Each row is a point. Before rounding, the points of a table are all equally far from one centre. They may lie mostly on one side of it. Where is the centre, to within rounding?
(in the rows, 128 means zero)

Points:
[[153 134]
 [ 89 168]
 [ 83 163]
 [ 82 162]
 [ 82 162]
 [ 75 152]]
Centre: [112 134]

Points, 14 rows:
[[115 121 115 133 183 104  76 121]
 [ 99 106  58 163 152 186 115 134]
 [104  70  68 131 134 140 106 121]
 [ 88  67 119 114 147 180 100 109]
 [ 78  47  89 165 139 141 125 151]
 [117  70  86 143 153 153 101  94]
 [ 47  91 116 135 117 151  99  99]
 [ 74  56  89 158 165 154 110 134]
 [124  85  86 183  87 153 124 105]
 [ 99 118  92 163 188 174  92 104]
 [109  71  90 160 166 161 112  91]
 [ 53  59 103 166 123 154 137 131]
 [ 90  62  86 152 143 134  93 107]
 [ 71  99 120 126 155 186  88 100]]
Centre: [107 116 133 157 135 146 124 142]

Points:
[[152 163  66 169 115 189 122 126 104  85  78 176 139 147 106 170 117 111]
 [122  97  23 136 163 150  94 154 156 111 129 160 160 104 164 204 114 117]
 [110 155  79 146 158 159 109 167 117  85  99 187 144 156  91 143 163 136]
 [182 120 161 130  91 134  81 164 144  87 107 143 138 124 160 186 131 119]
 [112 117  75 122 148 152  80 189 161 107 121 124 143 115 129 121 157 177]
 [165  98  73 144 172  96 127 126 107 118 126 167 113 179 125 211 170  67]
 [179 126  54 151 209 185 132 129 170 137 143 160 136 141  85 157 189 148]
 [160 131  63 126 108  81  76 168 100 129 114 124 147  67 153 142 149 112]
 [209 121  72 150 149 137 112 132 156 106 152 187 168 153 134 153 169 104]
 [172 145  80 151 150 128 122 169 110 111 119 112 174 106 166 150 122  67]
 [168 134  44  95 191 127  69 192 103 110 120 135 102 161  47 174 103 103]
 [145  93  98  84 125 149 142 150 116  70 119 138 175  97 157 186 123 116]
 [160  94  15 134 148 181 139 121 102 101 141 117 145 107 128 171 163  92]
 [196  97  26 147 215 169 112 101 118 115 109 184 102 136 142 155 154 141]
 [153 151  75 130 171 157 133 163 143  53 145  95 141  56  87 153 154 114]
 [136  85  36 101 130 202  95 137 144 123 120 130 161 153  79 153 150 100]
 [119 110  85 161 161 152  83 154 129  72 136  83 147 141  79 136 139 107]
 [162  86  93 145 136 116 111 144 122 115 111 219 135 139 180 157 138 143]
 [159  79  33 125  91 151  43 112 162  93 111 134 109  95 102 155 124  63]
 [141  80  37 124 142 125 110 118 129 113 140 174 165 120 171 199 143 123]
 [ 97 123  64 118 190 142  68 155 143  85  95 118 129 100  36 160 133  75]
 [133 123  27 153 122 126 128 103 184  85  98 149 140  60 120 141 132  92]
 [ 92 103  75 161  87 140  85 140 100 149 151 150 137 147 117 145 127  72]]
Centre: [154 130 100 112 155 144 106 121 138 138 129 148  86 103 107 162 119 111]

Points, 31 rows:
[[109 118  92  67 154  87  76 149 103  43  72 127 170  53 135 132 136 152
   79 178 130 116 149 135]
 [109 105 110  66  78 148 100 125 143  78  69 135 181 101 116 124 106 176
   81 130 179  76 165 146]
 [152  99 133  73 108 120 103 101 164  87 111 140 186 135 125 141 110 185
   67 162 134 103 138 155]
 [ 22  96 121  72 132 104  84 181 119 100  92  94 159 102 153  90 134 151
  141 168 135  98 149 168]
 [ 75 137 125  82 126  89  93 141 132 103  80 124 183  84 125 135 125 187
  122 140 119  88 159 142]
 [ 85 109 126  73  64 123  94 156 215  80 102 123 168 139 102 140 140 187
   99 145 120 104 147 145]
 [ 79  87 116  31 139  88 107 186 165  84  90 132 145 149 124 136 115 182
  166 153 112 110 149 127]
 [ 85 113 135  53 109 145  61 143 159  93  93  64 146 124 126 112 115 164
   69 195 119 106 109 141]
 [ 86  98 155  71 114 135 149 128 158  71 125 109 120 134  91 136 127 173
   82 161 131 123 165  90]
 [ 94 141 105  76 121 100  76 155 141  97 124 156 161 101 135 130 172 163
   99 168 164  46 180 115]
 [105 100 130  21 105  92 106 163 142  68  70 124 176 152 147  98 135 192
   76 187 129 105 168 106]
 [112  98 105 122 153 147 122 169 153 109  59  79 165 119 159 162 114 149
   90 201  87  98  91 144]
 [118  71 107  66 135  54  69 131 128 105  69 138 196  97 112 114 149 157
  117 166 129 102 157  88]
 [118 127 127  68  84 142  57 129 189  87  64 123 149 135 106 125 150 168
  128 182 135 124 184 107]
 [114  98  72  48 130  55 120 144 150  97  93 153 183 133 120 112 164 149
   46 194 127  93 146 149]
 [ 92  99  97  55 130 125  87 109 169 118 104 123 117 126 114 153 154 146
   65 199 138 108 139 140]
 [110  75 102  60 100  90 103 134 123  80  89 121 168  69 123 116 133 132
   89 164 125  84 197  96]
 [111 103 122 116 155 104  79  99 171  71  83 112 142 100 132 109 149 166
   90 176 108 105 151 173]
 [ 96 104 101  46 124  83  92 168 157  96 109 121 163 142 129 109  89 191
  125 174  83 114 122 123]
 [ 80  86 134  56 152  83  93 149 141  98 104 117  93  95 117 124 136 104
  111 200 133  80 156  83]
 [ 86 131 127  83 144 124  74 113 123  80  50 164 153 138 150 110 166 178
  114 209 131  80 135  99]
 [ 99 122  49  58  95  82  41 143 123  80 101 135 149 116  92 102 175 125
  116 158 133  70 151 122]
 [ 61 125 154 124 116 134 101 177 175  69 111  98 151 131 110 126 131 208
   87 162 156 100 162 170]
 [ 84 113 122  77 152 100 101 129 199  78 125 146 131 128 151  74 141 157
  116 177 153  73 117 173]
 [112  97 124 100  83 132  48 128 139  99 110 117 166  93 115  63 145 209
  144 149 142 120 143 132]
 [ 55 137 104  95 117  90 111 160 121  98  71  78 148 172  88  80 209 135
  121 129 137 140 143 161]
 [125 122 100  70  95  87  70 132 141 107 105 134 164  81  85 131 130 183
  122 170 119 120 163  92]
 [ 90 103  73  57 114 124  84 139 140  52  83 118 115 145 111 115 115 198
   93 213 122  89 138 133]
 [123  64 121  84 167 135  61 150 125  91  78 107 166  78 139 143 148 167
  104 166 111  48 105 148]
 [ 84  62 125  45 154  85 112 158 120  68  72 105 190 131 145 110 134 178
   87 173 104 145 132 169]
 [ 96 148  77  88 120  72  78 144 157 126  67 121 153  96 120 126 106 163
  131 185 155 122 146 111]]
Centre: [129  97 126 106 110 124 113 192 123  83  88 137 149 132 107 106 152 124
 113 172 149 114 115 137]

Points (31 x 24):
[[211  66 108  88  79 117 133 114 132 167 162 163  79 118 130 172 101 149
  145  42 135 118 193 119]
 [191  98  91  83  58 141 143 132 123 145 165 190 117 119 157 156 152 106
   99  66 154 111 134 103]
 [167 128 124  77 116 143  69 127 175 140 127 212 116  89 129 148 118 163
  155  71 173 135 162 113]
 [172  89 106 134 108 110 133 129 118  87 111 154  86  86 164 125  80 124
  135  26 150 117 193 102]
 [218 130  69 109  65 126 120 134 162 113 122 140  92 122 122 164  98 124
  182  20 185 145 189  86]
 [193  78  91 111 123 178 129 163 167 136 129 179 102 117 150 160 124 115
  182  42 199 125 190 143]
 [168  89 108  71  81 113 147 153 137 115 144 188  85 124  98 133  98 131
  127  61 188 101 181  94]
 [123 110  98  79 129 128 130 129 156  80 125 155 108 112 155 139 104 155
   93  58 137 108 159  88]
 [138  91  74  88 100 125 140 128 106 137 120 202  88 112 123 156 103 128
  125  29 145 121 192 116]
 [151  95  78 136 106 149 138  74 147 108 120 151  90  80 161 134 137 128
  176  77 196 112 191  81]
 [182 126 110 119 110  81 107 149 127 137 146 196 105 121 139 124 126 154
  109  49 159 131 197 116]
 [185  75  86 103 110  87 153 142 188 141 104 178 124 122 160 143  92 149
  158  42 135 112 193 115]
 [133 102 103  85 100 140 157 105 119 124 112 172  94 108 142 145 116 157
  136  25 144 127 178 124]
 [175  92 143  84  57 125 137 121 116 121 128 190 113 136 148 177 128 129
  144  52 133 101 169 123]
 [130  85  96 118  97 133 140 131 105 165 143 132 123 162 129 164 161 105
  125  53 162 108 197 117]
 [221 110 134 130  55 157 144 122 144 140  97 161 114 102 122 147 107 167
  117  51 149 138 173  88]
 [156 124 130 128 109  96 119 140 106 167 123 195  96 118 141 195 120  98
  130  40 165 123 152 136]
 [162  76  69 110  87 122 131  98 152 121 158 183 136 119 132 161 119 127
  162  24 158  77 178 133]
 [144  67 104  94 147 111 129 125 150 149 119 176 145 123 148 134 110 109
  120  31 143 118 172 158]
 [188  88 103  97 137 134 160 163 163 123 125 140  66 142 182 144 139 152
  132  60 173 112 176 122]
 [188  77 108  74  89 109 128 180 130 141 168 152  75 123 136 168 102 150
  135  67  93 124 161 119]
 [178  70  87 103  61 124 140 134 127 154 138 203  85 126 169 185 118 106
  129  61 178 106 183 112]
 [141 111  99  86  94 156 123 154 134 143 122 167  66 115 137 180 118 121
  143  14 137 144 186 108]
 [150  93  95  83  52 122 122 148 181 153 145 164 106 144 145 176  88 147
  126  72 171  93 175  68]
 [161  66 110 106 108 135 161 149 173 104 145 151 112 143 170 138  91  99
  133  65 158 143 202  86]
 [183 118  92 120  88 124 121 134 184 173 129 141 108 109 178 163 113 154
  162  14 171 116 179 139]
 [175 110 104 102  99 130 160 148 178 128 154 163 107 101 121 150 162 153
  128  26 150 140 181 118]
 [156  82 119  96 112 120 155 147 164 100 148 141 113 157 157 123 115 107
  158  42 145 123 190 133]
 [169  92  82 103 100 114 154 119 170 134 141 214  99 119 161 136 111 169
  170  69 169 117 164 106]
 [171 118 127 107 132 111 111 107 191 141 134 156  91  98 153 149  94 108
  132  17 133 136 185 123]
 [207  98  51  83  76 142 164 139 144 107 101 185 106 145 159 159  94 110
  100  59 174 134 164 135]]
Centre: [180 100  84 116 107 129 109 133 143 132 116 135 115 110 127 161 111 119
 140  97 155 126 153 116]

Points, 28 rows:
[[ 80 117 146 143 129 109 138 160 113  95  80 112 160 135  87 170 168 111
  206  74  95 109 156 160]
 [ 85 144 243 152 115 101 157 141  96 104 108  87 115 135  77 150 145  99
  129  85  71 116 170 142]
 [123 124 175 112 113  80 143 201  95  99  86  88  89 116 101 118 117 132
  122  87 113 107 109 167]
 [ 75 173 200 117  92  58 145 145 103 104  86 113 111 121  91 144 128 162
  161  83 144  91 195 144]
 [ 79 138 165  92 102 107 156 174  77  96  80 103  64 116  90 162 134 164
  189 115 120  91 126 130]
 [ 51 137 206 122 119 105 154 203 139  73  59 106  74 139  76 121 143 141
  160  99 119 112 135 132]
 [121 153 156 122  89  73 177 170 126  56 129 115  68 138  57 122 143 123
  179 102 171 129 161 139]
 [105 121 159 166 143  60 142 169 145 128  97 106  82 110  88 137 144  85
  166  95  99 101 168 103]
 [ 72 148 196 162 145  93 163 162 126 147  68  68 121 123  90 165 189 141
  129  92 113 115 122 128]
 [ 88 142 194 126 128  93 133 195 118  55  97  80 126 142  78 139 176 117
  149  98 104  73 121 139]
 [123 120 202 102 142  64 149 163 113  95  81  83 121 118 100 187 170 120
  184 107 112  87 181 126]
 [ 71 174 159 111  89  52 150 185 131 130  78  85 114 157 137 159 120 143
  149  94 109 107 176 140]
 [ 74 112 180 112  99 127 170 180  99 120 120  91  81 129  67 170 106 138
  196  96  99 126 112 130]
 [ 72 101 182 108 134  65 156 153  83 132  89 146 123 110 101 132 162 104
  173  58  81 123 172 124]
 [ 81 131 213  97  94  80 165 174  83 106  86  65  84 127  68 118 173 117
  144 118 113 108 149 112]
 [ 93  82 187 169 132 102 178 157  65  76  66 100 113  96 116 165 123 156
  154 112  78 116 162 131]
 [ 93 142 162 168  86  89 151 163 122  83  90  98 110 118  53 126 183 115
  182  82 125  86 174 124]
 [ 89 170 173 120 132 121 147 164 104 101  81  51  89 108 105 155 178  76
  165  96  92 131 147 154]
 [ 80 155 179 110 120 117 167 175 120 108  83 133  95 150  40 177 112 116
  118 104  91 125 169 109]
 [138 132 184 122 156  74 175 170 111 107 102 113 109  92  84 158 127 104
  200  81 109  98 143  86]
 [120 125 188 121  94  54 158 178 121 146  95 103  95 131  84 144 138 133
  156  85 104  70 153 116]
 [ 69 118 174 110 158  59 144 154 128  62 108  75 116 133 113 137 146  87
  165 111  99  73 174  90]
 [128  88 202 120 116  79 183 170 127 102 104 138  49 104 101 113 141 155
  141 113  87  87 131 126]
 [ 39 112 201 128  96 108 160 155 127  53 107  93  77 122  83 157 147 148
  178  56  96 102 155 103]
 [ 68 114 178 113 112 111 194 116 134  96  64  63 137 163  90 152 152 148
  172  87 141  88 187 148]
 [107 100 191 131  83  81 109 184 144 151 101  96 126 126 101 170 119 130
  181  58 110 126 152 106]
 [ 74 149 192 158 114  78 199 199 107 136 103 124  97  73 101 155 107 117
  137 121 152  83 146 110]
 [ 97  95 185 160 116  84 137 175 128  90  50 135 136 140  67 153 144 145
  178 111 113 107 123 111]]
Centre: [ 99 128 170 122 110 132 165 152 128  96 126 120 127 121 141 136 152 133
 139 112 134 137 155 107]

Points, 30 rows:
[[145 138 111  99 182  87 133 103 154 168  64 183 168 136 129  97 153 132
  121 129 140  85 222 126]
 [ 51  98  83 133 171 120 139 116 158 186  59 158 144 142 116 137 177  94
   91 140 117 131 172  87]
 [126 131 127  77 186 119 125 153 147 139  63 115 174 109 146 106 162 123
  104 150  81 120 210 102]
 [ 74 146 107 111 171  85 112 135 181 160  66 125 154 172  66 123 182 129
  105 133 157 114 187 100]
 [ 88 119 144 136 175  82 145 143 122 167  67 130 167 161 101 141 135 122
   79 122 161 105 201 149]
 [ 43 137 166  98 152 105 144 114 173 131  59 145 132 143  91 132 190 158
  102 138 118 122 198 142]
 [ 95 137 133 150 168  91 111  79 186 155  95 127 167 152  67 116 137 125
   92 111 143  70 166 136]
 [ 83 132  94 129 188 109 121 145 179 127  42 128 147 112  88 126 183  98
   98 126 155  92 191  97]
 [102 128 148 108 203  86 116 129 145 121  79 169 202 103 127  94 194 107
  105 110 126  99 164  91]
 [ 75 102 118 158 174  76 145 139 194 180  19 128 166 129 123 107 167 147
   93 183 134 103 177  97]
 [ 65 108 119 105 179 106 112 119 120 195  66 137 154 134 121  99 149 139
  106 101 149  68 177 123]
 [ 78  83 152 113 142 112 117 134 117 165  51 179 181 124 106 132 155 120
   89 106 109  77 160 123]
 [ 69 116 151 118 185  74 134 136 152 181  46 126 171 145 125 139 188 117
   91 114 126 106 171  94]
 [ 70 150 149 145 186  81  87 103 146 136  66 133 184 136  94  90 136 129
  119 163 158 146 207 135]
 [104 146 138 123 224  82 134 103 186 121  74 155 183 185 119 134 192 138
  127 145 116 124 174 123]
 [ 61 117 102  88 178  86 124 144 133 168  41 144 163 129 124 114 179 133
  121 132 129  89 203 128]
 [113 113 119  97 192  93 113 139 143 147  88  89 171 185 110  89 195 118
  104 137 121 117 152 108]
 [ 70  99 155 108 158  93 171 101 163 188  80 122 153 175  92 133 177 137
   98 153 143  90 168 108]
 [ 55  91 134 118 174  97 140 115 146 180  48 122 153 153 114 134 156 129
   94 157 152  67 192 133]
 [ 87 128 121 149 190  65 113 155 151 140  50 124 169 148 106 135 159 155
  105 123 150  85 187  89]
 [ 71 108  97 162 198 114 101 120 150 180  80 110 154 138 134  95 162 162
   66 131 135  74 163 119]
 [ 87 105 135 150 175 104 132 101 194 149  48 141 183 154 138 137 131 112
  102 143 134  65 212 106]
 [ 82 116 135 109 184 113 105 126 154 134  80 170 186 145  89 111 188 147
  125 100 122  55 176 109]
 [ 64 123 117 138 140  88 144 125 195 195  64 133 144 109 105 125 140 138
   71 118 168 122 189  89]
 [ 68 108 114 109 180  99 147 132 151 133  22 137 144 178 129 104 167  95
  108 156 174  96 170 144]
 [ 74 143 165 143 162 121 144 126 136 187  77 164 149 144 121 133 193  92
   75 128 143  73 186 127]
 [ 75 147 107 143 166  82 128  91 155 176  64 136 181 151 116 127 199 143
  100 149 134  92 184  75]
 [ 50 101 143 133 172  94 150  95 195 160  70 138 157 152 113 101 164 117
   78 139 134  94 207 112]
 [ 79 148  95 143 196  76 143 105 159 149  65 132 144 128 127 122 181  84
  121 101 148  93 164 124]
 [ 92 131 142  96 159 155 126 121 167 148  59 169 179 169  90 135 174 103
  130 108 189  71 158 148]]
Centre: [107 126 133 130 154 128 125 130 169 147  86 150 158 127 132 116 152 138
 118 155 141 123 145 129]

Points:
[[179 154 174 110 154 135 117 162 147  77 118 161 175 188 126 141  89 127
  145 152 115 109 101 105]
 [232 119 183 109 126 140 113 137 106 132 113 129 183 173 129  82  67 103
  176 132 119 137 128 119]
 [151 107 191 114 140 103 124 153 110  81 113 125 131 172 139 110  73 111
  202 123 111 125 145 107]
 [207 121 178  91 148 131 125 164 109  89 105 133 158 219 116 134 105 134
  161 154 120 103 148 133]
 [176 147 189 147 169 131 126 188 121 108 135 140 153 209 111 134 122 118
  175 170 102 112 128 103]
 [180 112 189 115 174 141 116 167 118 101 101 124 128 192 153  72 109  87
  190 150 103 127 139 102]
 [146 153 213 125 138 130 154 185 108 127 112 127 132 240 122  95  84 124
  151 131 125 139 156 136]
 [208  85 172  99 177 148 109 128 149  93  84 133 152 199 148 111  86 136
  158 139 151 101 154 128]
 [211 125 194 112 148 101 112 165 122 122 132 139 141 209 145 137 108 116
  156 147 118 100 119  93]
 [208  96 188  96 146 163 162 150 158 122 108 129 151 234 102 108 136 136
  148 144 130 141 131 100]
 [184 150 161 100 126 120 118 178  99 124 108 170 142 212 132 124  97 135
  144 163  93 105 136 122]
 [175 144 167 104 155 146 146 143 106 129 112  83 154 210 132 103  81  96
  199 132 107 141 141  90]
 [157 136 161  98 175 127 134 144 128 141 123 150 155 237 144 154 106 115
  158 114 131 136 168  96]
 [181 125 183  89 137 161 148 168 112 117 126 112 131 206 159 131  80  92
  126 171 114 132 162 152]
 [190 146 151  94 171 124 136 133 158 129 141 160 144 242 119 133 115 105
  159 117 105 118 155 109]
 [159 116 205  86 171 133 154 158 122 132 102 141 130 212 113 151 101 146
  144 163 121 123 157 117]
 [185 127 193 118 168 112 127 169 133  82 104 150 152 227 138 116 103 102
  154 120 152 132 142 100]
 [218 137 152 119 172 133 136 157 105 137  95 143 194 217 155 112  91 119
  170 126 127 122 120 119]
 [147 107 185 117 147 124 123 183  97 109 114 164 152 197 139 131  93 111
  195 172 156 167 152 119]
 [189  99 149  99 158 128 151 150 144  99  83 117 136 232 121 121  91 120
  197 133 103 127 137 128]
 [159 124 158 132 165 116  91 189 121 142  99 140 143 229  99 110  71 126
  149 141 107 126 170 127]
 [195 126 159  88 137 117 142 166 114 147 128 128 142 236 142 130 112 129
  190 146 106 122 130  94]
 [151 121 163  78 183 135 128 137 121 113  84 132 140 214 137 102 120  90
  152 146 124 125 182 104]
 [158 156 173 104 154  96 140 169  93 124 134 172 150 196 143 125 109 124
  168  87 134 138 157 100]
 [169 137 172  87 158 105 160 134 136 108 114 154 167 236 135 117 113  87
  167 139 140 120 132  90]
 [200  76 166 123 155 138 110 165 138 111 110 157 144 210 142 124  76  94
  175 133  90 106 107 137]
 [179 120 196 105 167 125 145 120 116 112 118 160 170 249 125 118 124 122
  183 157 147 116 120 157]
 [200 142 188 114 161 150 144 150 127  89  87 175 143 229 134 111 100 137
  134 138 175  98 116 115]
 [212 132 196  97 156 169 147 149 129  91 151 146 151 225 155 114  98 124
  139 141 146 112 131 112]]
Centre: [155 121 141 124 143 146 135 147 134 144 133 132 127 168 113  98 110 115
 153 131 162 119 116 143]
